Each point is reached from the start by the listed moves, each made 0, 1 or 2 times, or once backwards (-1), plus a little noise. Say if it took an odd or an even number of moves. Then give how often each move was made.
In the rows, 128 means zero.

Moves:
(1): [120 112 142 118 129 126]
(2): [116  89 137 149  88  88]
(3): [131 105 141 149 114 128]
Start: [112 160 111 123 125 117]
Points:
[ 76  66 141 158  46  35] -> odd (1, 2, 0)
[ 72  76 141 124  62  35] -> odd (2, 2, -1)
[108  95 149 152  96 117] -> odd (1, 0, 2)

Moves:
(1): [128 126 123 141 110 147  96 123 102 119 129]
(2): [144 150 151 118 124 142  93 145 168 115 111]
(3): [128 113 134 115 146 138 120  96 102 136 162]
(4): [122 118 119 117 125 110 118 129 119 128 124]
(5): [131 125 136 133 131 105 123 126 122 139 119]
(6): [121 141 115 137 143 135 138 123 141 124 130]
(7): [138 141 117 126 150 132 140 137 120 122 143]
(8): [129 112 122 124 107 117 126 123 140 150 139]
(9): [ 96 143 137 152 129 121 123 117 113 133 137]
Start: [132 121 120 114 124 145 114 125 127 142 138]
Points:
[156  94 149  57  90 102   7 116 178 179 141] -> even (0, 2, 1, 2, 1, 0, 0, 2, 0)
[ 84 101  69 145 134 204  83  55  28 108 174] -> even (2, -1, 1, 1, -1, 2, -1, -1, 0)
[202 116 158  74 185 163  80  93 119 156 182] -> even (0, 1, 2, -1, 2, 0, 1, 0, -1)
[ 60 186  70 136 211 120 164 121 120 129 189] -> even (-1, 0, 0, 2, -1, 2, 2, 0, 2)

Moves:
(1): [131 127 123 136 120 124 110 123 135 129 130 131 122 125 130 121 113 150
 126]
(2): [137 133 122 126 130 119 120 129 124 121 124 126 122 119 122 133 137 120
 124]
(3): [142 138 139 118 128 137 139 120 148 127 123 123 115 129 152 121 131 116
 125]
(4): [118 130 134 129 141 138 133 128 122 132 121 125 137 124 130 130 125 124
 132]
(5): [117 117 121 143 143 137 116 110 131 124 141 142 119 120 138 125 132 135
 128]
(6): [134 128 133 135 144 124 129 120 119 121 142 129 120 116 116 135 131 127
 138]
(7): [127 126 133 129 131 121 123 120 121 124 133 123 132 121 131 125 131 135
 118]
(8): [139 131 149 121 126 129 130 148 140 142 134 133 118 110 126 133 130 129
 135]
(9): [123 126 128 135 129 126 129 119 149 130 120 147 139 123 114 136 135 141
 130]
(10): [137 133 134 124 129 122 126 133 141 129 136 129 126 123 136 130 123 125
 133]
(11): [110 129 126 132 126 131 137 136 135 132 128 116 124 129 133 122 127 135
 124]
(12): [150 125 121 116 121 132 118 129 145 115 140 127 136 116 118 116 127 128
 145]
(13): [126 141 137 127 118 124 126 136 115 122 128 124 136 113 129 138 120 144
 125]
(14): [110 141 128 137 125 129 125 111 123 135 126 132 126 124 134 116 131 132
 108]
(15): [120 121 143 139 117 127 125 127 131 145 131 129 119 112 120 141 124 129
 131]
(16): [118 130 141 124 127 124 120 126 116 124 129 131 110 123 114 134 134 118
 129]
(17): [127 131 127 138 138 125 128 123 115 128 121 132 128 143 132 132 142 128
 139]
(18): [130 130 123 119 118 120 133 132 128 130 115 127 129 129 137 123 125 131
 127]
Start: [128 138 120 122 126 118 148 127 124 126 124 125 119 129 142 126 132 125
 126]
Points:
[ 42 189 225 165 132 134 156 104  55 166 140  76  86  44 165 125 141 164
 118] -> even (0, -1, 1, 2, 0, 1, 2, 1, -1, -1, 2, 1, 2, 2, 2, 1, 2, 0)
[146 148 145 119 127  81 123 115 163 120 136 176 107  80  28 163 184  81
 197] -> even (-1, 1, -1, 0, -1, 1, -1, 0, 2, 2, 0, 2, -1, 1, 1, 2, 1, 0)
[ 46 155 108 200 151  87  71  42  27 136 133 143 100  64 184 125  94 193
  67] -> odd (2, 1, -1, 2, 2, 1, 1, -1, -1, 1, -1, -1, 1, 2, 1, 0, 0, 2)
[177 152 169  45  29 107 131 209 165 168 136 127 110  65 112 107  87 110
 158] -> even (0, -1, -1, 0, -1, -1, -1, 2, -1, 1, -1, 2, 0, 1, 1, 1, -1, 2)
[113 172 150 158 117 103 119 142 165 158 167 149 117  25 113 134 115 198
  96] -> odd (1, 1, -1, 0, 0, 1, 0, 2, 1, 1, 1, 0, 1, 2, 0, -1, -1, -1)
[ 86 155 152 123 182 133 134  83  97 122 102 122  74 107 151 106 224  70
 116] -> even (-1, 2, 1, 2, 1, -1, 2, 1, 0, -1, 1, 1, -1, 1, 0, 2, 2, 0)
[249 153 159  51 101  83 114  95 182  74 195 106  63  57 181  79  96 116
 152] -> odd (1, -1, 2, -1, 0, 2, 2, 0, -1, 2, -1, 2, 0, 0, 0, 1, -1, 2)
[ 90 160 164 122 151  98 156 155  61 119 149 143 113  92 142 166 132 154
 128] -> odd (-1, -1, -1, 0, 1, 1, 0, 1, 0, 1, 0, -1, 2, 0, -1, 1, 0, 1)
[ 96 146 164  78  89  97 147 153 133 119 114 138  92  69 138 121 163 157
  84] -> even (-1, 0, 0, -1, 1, -1, 2, 2, 1, -1, 1, 0, 1, 0, -1, 2, -1, 2)
[201 141 152  83 176 140 165 159 121 134 135 131 113 111 125 124 167  59
 230] -> odd (-1, 0, 0, 2, 0, 1, -1, 2, -1, 0, -1, 2, -1, 0, 0, 0, 2, 1)

Moves:
(1): [128 120 121 129 130 126 135 132 133 124 129 127 128 134 137 145 129 136
 124 136 119 144 126 127 129 132 122]
(2): [125 141 132 125 129 125 127 130 127 120 109 121 111 138 119 126 137 119
 135 129 110 135 126 134 125 132 123]
(3): [122 124 135 120 116 144 123 140 133 136 126 131 130 121 126 116 132 126
 120 123 128 132 140 143 131 121 145]
(4): [138 134 131 144 127 128 117 132 136 142 141 126 127 123 113 130 114 127
 124 127 124 133 121 131 132 113 111]
(5): [136 129 129 132 134 128 119 132 118 122 126 125 125 120 124 130 137 122
 125 126 142 117 142 118 120 126 134]
(6): [135 123 132 136 133 147 132 132 128 126 127 130 136 132 134 123 136 129
 118 135 135 123 136 129 126 137 135]
(7): [133 126 121 130 139 143 128 132 132 125 138 137 127 119 135 129 134 124
 117 121 132 130 126 127 127 135 125]
(8): [124 139 118 121 132 124 128 135 127 135 124 129 137 122 133 127 129 127
 122 127 123 131 124 119 135 136 137]
(9): [131 125 121 124 129 121 129 132 129 118 121 127 115 137 125 118 131 127
 136 123 117 142 127 127 135 126 138]
(10): [122 129 114 113 122 122 122 133 137 130 128 129 143 125 119 127 123 125
 133 113 124 120 128 154 141 112 132]
(11): [130 131 123 123 130 140 123 124 135 120 124 130 124 130 117 127 129 130
 114 120 119 140 119 126 128 127 128]
(12): [130 125 136 126 143 124 124 134 128 129 132 134 134 120 133 125 125 133
 133 133 130 127 141 125 126 134 124]
(13): [132 128 121 127 140 124 138 124 131 133 126 128 127 121 133 134 121 130
 131 132 129 133 122 123 135 133 133]
(14): [128 122 128 136 135 132 128 130 119 123 127 136 121 121 131 130 124 135
 119 134 122 125 119 123 119 134 117]
(15): [140 118 123 123 129 131 132 119 119 126 129 123 136 125 141 126 137 128
 131 142 133 130 126 127 119 138 137]
(16): [139 123 131 132 127 139 118 120 136 136 130 125 127 118 125 124 137 131
 138 130 133 118 127 120 147 125 132]
(17): [120 116 127 124 121 119 138 127 120 135 131 134 130 131 125 132 138 127
 137 123 115 131 139 135 127 108 124]
(18): [117 115 112 120 120 132 128 130 127 130 123 125 131 133 128 129 135 135
 132 128 133 135 135 130 119 119 115]
(19): [135 131 127 133 131 128 125 129 124 126 122 125 133 125 125 131 126 127
 127 130 143 134 123 121 141 124 106]
(20): [124 126 130 137 115 120 133 112 139 125 122 131 138 129 131 120 126 123
 134 141 136 130 125 124 134 132 127]
(21): [136 123 127 125 138 119 127 130 123 128 127 133 122 125 122 137 137 126
 143 122 135 122 124 122 120 123 129]
(22): [125 129 135 130 117 127 133 123 130 128 120 115 136 128 132 123 130 127
 127 125 128 119 128 130 117 124 125]
(23): [123 116 118 121 131 134 130 140 123 122 132 146 119 129 127 141 123 124
 134 110 105 147 126 131 121 131 125]
(24): [155 128 124 120 114 129 127 122 134 138 127 133 123 131 124 123 139 131
 135 125 135 128 138 116 144 128 123]
Start: [136 124 117 116 119 119 131 126 140 127 119 130 114 124 134 142 111 131
 112 132 110 143 132 132 137 125 125]
Points:
[215 168 169 110 129 158  73 121 148  94  36 143  87  77  83 108 157 102
 116 100 151 111 162  65 156 150  87] -> even (-1, 2, 1, -1, 2, 0, 0, 0, -1, 0, 2, 2, 0, 1, -1, 1, -1, -1, 2, 1, 1, 2, 1, 2)
[192 112  48 108  70 144 126 142 211 155  96 157 148  86 112 103  72 130
  80  96 132 226 104 120 206  92  81] -> even (0, -1, 2, 2, 0, 0, 1, 1, 2, 1, 1, 0, 2, 1, 0, -1, -1, 1, 2, 2, 0, 2, 1, 2)
[142 139  90  73  49  90 125 219 162 183  93 161  97 173  66 152 136 109
 144  85  13 249 199 192 220  46 100] -> even (2, 2, 2, 2, 0, 1, -1, 2, 1, 1, -1, 0, -1, -1, -1, -1, 2, 0, 1, 0, 0, -1, 1, 2)

Moves:
(1): [134 126 134 116 136 131 126 119 128 140 116 134 128 125 121 127 123 121
 121 127 129 127 132 129 127 140]
(2): [125 126 131 123 117 122 135 143 134 135 130 111 120 128 130 123 133 131
 127 130 132 124 129 127 121 126]
(3): [127 130 130 128 126 130 128 128 126 137 127 123 122 131 136 123 130 127
 133 127 133 117 140 126 123 135]
(4): [132 125 132 127 123 125 118 117 140 129 128 127 126 129 131 130 125 126
 131 129 122 123 130 133 121 122]
(5): [122 130 132 118 127 125 122 123 133 127 131 115 138 133 134 133 136 134
 127 131 132 147 127 127 127 136]
(6): [136 124 129 147 124 122 122 128 130 118 125 144 119 115 117 118 132 131
 128 130 140 118 126 119 118 129]
(7): [124 131 122 114 135 144 120 127 129 122 133 125 133 138 143 134 133 122
 134 139 116 139 112 121 112 127]
(8): [133 135 125 128 137 124 120 130 131 123 137 131 128 123 125 129 118 126
 125 124 130 124 127 114 139 128]
(9): [120 130 122 131 137 123 122 132 127 122 132 119 132 130 126 139 128 133
 130 119 130 126 129 134 122 118]
(10): [137 130 129 123 121 124 126 123 127 128 140 127 126 127 128 132 109 113
 139 127 128 131 131 120 131 125]
(11): [119 132 120 116 130 135 118 125 126 129 122 127 124 122 131 124 134 124
 126 133 130 137 120 123 130 131]
(12): [134 125 126 128 126 124 115 123 126 133 123 124 115 132 130 122 132 124
 124 135 134 129 126 131 118 130]
(13): [144 131 123 103 129 138 122 109 137 141 126 123 110 131 132 131 130 127
 121 130 130 119 148 127 114 129]
(14): [135 141 123 128 123 131 121 129 134 128 129 131 128 133 139 131 115 129
 130 130 127 117 129 122 118 115]
(15): [130 131 129 117 133 134 115 117 136 124 127 114 120 136 134 136 115 131
 129 123 126 130 123 117 119 122]
(16): [133 124 128 123 131 129 129 132 120 137 128 128 127 118 132 132 136 129
 120 118 129 132 137 124 131 136]
(17): [117 123 131 117 120 113 132 129 128 129 122 115 127 128 126 113 145 123
 124 126 130 136 126 123 132 128]
(18): [119 142 131 128 140 123 125 129 123 131 139 143 113 120 119 127 118 134
 139 117 124 128 123 134 129 116]
(19): [119 130 130 115 127 136 123 136 137 128 122 130 121 134 138 124 142 122
 131 129 137 132 121 125 134 124]
(20): [127 141 125 106 136 134 136 128 142 122 120 128 132 130 141 130 120 122
 129 121 118 132 131 124 129 127]
(21): [133 126 130 131 127 131 128 122 124 135 128 129 121 123 134 132 131 123
 117 134 137 126 138 123 125 136]
(22): [117 122 121 128 125 124 126 133 129 125 121 124 129 136 136 134 137 131
 133 136 122 138 126 127 123 125]
(23): [125 126 133 127 115 117 135 142 120 127 143 128 119 132 131 130 118 135
 129 126 135 113 143 136 114 121]
(24): [131 129 126 115 143 140 139 130 131 135 123 133 137 121 129 120 116 123
 130 121 125 135 132 128 138 127]
Start: [131 134 129 132 137 115 132 129 128 132 124 138 126 138 118 121 119 119
 135 128 127 124 140 130 128 132]
Points:
[ 89 204  94   7 215 181  87 109 177 176  93 126  72 145 159 133 154 116
 130 125 140 158 137 158 123 111] -> even (0, 1, 0, 0, 1, -1, 0, 0, 2, -1, 2, 1, 2, 0, -1, -1, -1, 2, 2, 1, 1, 0, -1, 1)
[163 144 105  89 104  53 139 154 108 138 142 141  93 118 119 100 117  98
 113 118 118 113 172  85 130 129] -> odd (0, 0, -1, -1, -1, 0, 0, 2, -1, 1, 0, 1, 1, 1, -1, 2, 2, 0, -1, 1, -1, 1, 1, -1)
[163 152 125  27 166 153  83 136 164 145  84 112 109 164 205 117 108  69
 127 127 180 132 159  60  39 135] -> even (2, 0, 1, -1, 1, 2, 2, 0, 2, 1, -1, 2, 0, 2, 1, 1, 1, -1, 2, 1, 1, 0, 1, 2)

Moves:
(1): [125 125 128 122 135 137 137 128 145 124 131 126 121 116 141 132 136 127
 127 131 128 131 122 125 137 136]
(2): [131 123 135 119 129 138 130 138 118 127 125 122 135 126 133 124 128 124
 131 123 131 126 124 138 124 123]
(3): [133 121 128 125 137 126 123 129 131 116 124 130 131 128 126 120 125 126
 131 123 123 133 121 129 125 122]
(4): [131 134 129 131 124 134 133 130 122 129 134 126 121 136 128 135 128 131
 120 138 124 133 124 132 128 123]
(5): [129 133 126 133 122 127 127 129 133 122 115 125 119 130 127 118 127 135
 129 134 134 127 131 133 120 127]
(6): [132 123 129 124 127 134 128 126 130 124 132 125 119 135 129 123 127 130
 124 121 126 122 133 131 124 130]
(7): [119 130 129 124 124 125 130 128 132 125 125 124 126 133 119 130 127 126
 130 132 126 125 120 125 129 129]
(8): [136 132 122 113 115 122 132 114 130 130 116 135 132 130 139 137 127 133
 122 134 132 125 132 127 124 131]
(9): [129 129 124 130 127 119 133 124 115 129 125 145 129 138 134 121 113 108
 116 123 138 131 136 138 133 129]
(10): [128 132 131 124 122 117 113 133 125 130 129 135 121 132 132 131 123 132
 133 127 129 129 127 133 132 118]
(11): [131 121 135 121 128 138 123 128 121 125 116 129 126 130 127 123 139 125
 131 124 127 136 134 139 129 125]
(12): [132 135 135 131 121 122 131 132 130 109 129 115 129 131 131 131 127 134
 128 129 128 124 137 127 131 134]
(13): [138 132 120 123 122 119 130 131 129 129 129 137 132 128 121 127 134 124
 125 130 128 127 131 128 132 135]
(14): [138 113 142 122 123 126 131 122 115 144 126 112 121 132 130 128 116 115
 130 129 128 136 121 136 131 125]
(15): [134 122 137 135 131 136 117 134 133 127 126 134 150 130 140 122 110 120
 121 119 125 117 125 132 133 126]
(16): [138 128 112 133 132 126 124 127 119 129 132 123 129 139 137 138 141 120
 131 135 142 116 128 121 137 130]
(17): [124 125 119 118 124 129 122 130 134 129 125 121 126 125 122 128 113 136
 127 135 121 129 138 128 129 124]
(18): [129 130 124 122 130 126 119 122 131 133 137 133 135 130 124 134 125 127
 123 138 144 130 128 130 137 133]
(19): [125 118 125 134 128 133 128 131 137 125 129 123 122 118 116 142 130 117
 127 118 128 126 127 129 118 127]
(20): [131 131 130 128 149 131 124 134 139 130 118 129 127 124 130 130 130 131
 133 120 119 124 129 137 124 134]
(21): [127 141 127 129 124 125 122 126 129 128 136 120 129 127 134 127 130 124
 128 132 125 129 131 124 128 126]
(22): [131 126 133 134 130 130 136 130 139 129 132 136 127 136 125 127 126 123
 142 124 127 130 137 127 126 119]
(23): [129 118 127 123 128 127 137 131 126 120 125 133 120 118 134 126 127 118
 121 147 127 123 134 125 109 136]
(24): [133 134 136 131 139 136 129 132 135 128 123 133 120 120 129 130 131 124
 131 124 133 127 131 119 134 128]
Start: [138 127 113 131 139 121 132 133 130 129 130 139 137 130 136 115 124 121
 117 129 141 117 129 133 131 125]
Points:
[125 123 136 138 148 185 176 170 167  32 180  85  78 120 154 161 181 112
  97 177 166  81 110  94 112 154] -> odd (2, 1, 0, 2, 0, 2, 2, -1, -1, 0, 0, 2, -1, -1, 0, 1, -1, 1, 1, -1, 0, 0, 2, 1)
[137 181  81 140 139 110 136 115 150 153  84 131 141 163 161 162  64 122
  87 168 116  76 147 118 130 130] -> odd (-1, -1, -1, 2, 0, -1, 2, 2, 1, -1, -1, 0, -1, 0, 1, 1, 2, -1, 0, 2, 1, 0, 0, 1)
[119 153  66  60 157 102 123 101 186 107 114 106  93 103 170 133 110 157
  87 249 129 131 137 133 108 169] -> odd (2, -1, 1, 1, 1, 0, 1, 1, 0, 0, 0, 0, -1, 0, -1, 0, 2, 2, -1, 2, 2, -1, 2, -1)
[218 107  95  43 123 190 110 103 160 158  93 136 147 140 187 121 123 131
  55 194 160 109 133 150 180 155] -> odd (2, 0, 0, 2, 1, 2, 0, 2, -1, -1, 2, -1, 2, 1, 2, 1, 2, 2, -1, 0, 0, -1, 0, 1)
[200 115 132 112 214 163 122 104 224 124 110 200 189 130 216 105 101  90
  97  61 176  91 141 162 169 165] -> odd (2, 0, 1, -1, 0, 2, -1, 2, 1, -1, 0, 0, 0, 0, 2, 0, -1, 2, 0, 2, 0, 1, -1, 1)
